Each row of a before or after table is a point. The points were changed in one or more steps. Then noise was added and the rows were shuffled. The steps act on columns, c1 being the first. What was done? A step turns or swaps two columns, mirrors them in a line or flattens them onto one, adds a multiple of one to another, or multiplies or shifts one. Angles are multiples of 10 degrees, from the lower column toward the higher: turns from -170 to 170, lines from 10 to 170 but not 90. Use the fewest steps. Two steps may share a column if one is a turn and the other turns, adds or multiplies; they go together, in the order done. Otherwise the lowest column goes first.

Before, 9 rows:
[[ 11  -1]
 [-19   3]
 [ -7  -5]
 [  7   3]
 [-25  -2]
 [ 17  28]
 [ 14  27]
 [-15  -4]
 [-30   7]]
After, 9 rows:
[[-38   6]
 [ 26  54]
 [-13 -11]
 [ 36  60]
 [-61  12]
 [-51  -5]
 [ 23  -2]
 [ 14   5]
 [-30  -8]]
Steps: multiply c1 by 2; multiply c2 by 2

Before (9 x 3):
[[  5   4  -1]
 [ -8   2  -9]
 [ 31 -16  21]
 [ 10 -13  24]
 [-12  14  11]
 [ -4 -21   1]
 [  2  16  -1]
 [-60  12 -20]
 [-29  20  -1]]
After:
[[ -2   0 -21]
 [-42 -20  13]
 [ -7  11  14]
 [ -6  -8   3]
 [  8  23 -12]
 [  2  -1  16]
 [  3  -1   4]
 [ 22  22 -16]
 [-20  -1  20]]
Steps: multiply c1 by 0.7; swap c2 and c3

Before (8 x 4):
[[  6  -1 -12 -19]
 [-44  -2  -6  18]
 [ 11  18   1   8]
 [-36  12   9 -14]
 [  5  -1 -49  30]
 [-54 -46  51  26]
 [-29 -12  20  13]
 [ 24 -18 -11  11]]
After (8 x 4):
[[ 30   9 -46  12]
 [ -5 -56  39  59]
 [ 13  16   4  -7]
 [ -7  -1  -6  45]
 [ -3 -14  16  32]
 [-11   2 -13 -16]
 [ 22 -16 -11 -15]
 [-30  10  10  23]]
Steps: turn c1 and c4 by -60 degrees; turn c2 and c3 by 10 degrees

Before:
[[ -8 -60  14 -43  -2  17]
 [-35   8 -24  18   1 -15]
 [-10  34 -14  -4  12 -16]
 [ 17 -37  28 -41  -5  24]
 [-22   3   6  33   8 -39]
 [  5  27 -25  19 -18 -29]
 [-23  25  11  18  -1  17]
 [  2  18   2   3   2  -2]
 [ 23  33   0  20   9  11]
 [-10  26  22   6  28  -7]
 [  1   7  41 -41 -26  27]]
After, 11 rows:
[[  2  19  33 -48  19  33]
 [  2 -11   2   3  14   2]
 [ 17  23  22 -46 -29  15]
 [-10 -29 -14   0  23  -9]
 [ 23 -25   4  20  25  18]
 [  5   1 -20  23  32 -19]
 [-22  -9  11  31  -2 -39]
 [-23 -12  14  17  23  24]
 [-33  -5 -20  21   6 -14]
 [ -9  32   6 -45 -51   2]
 [-11 -37  23   1   8  -5]]
Steps: turn c2 and c5 by 120 degrees; add 0.3 times c5 to c6; turn c3 and c4 by -10 degrees
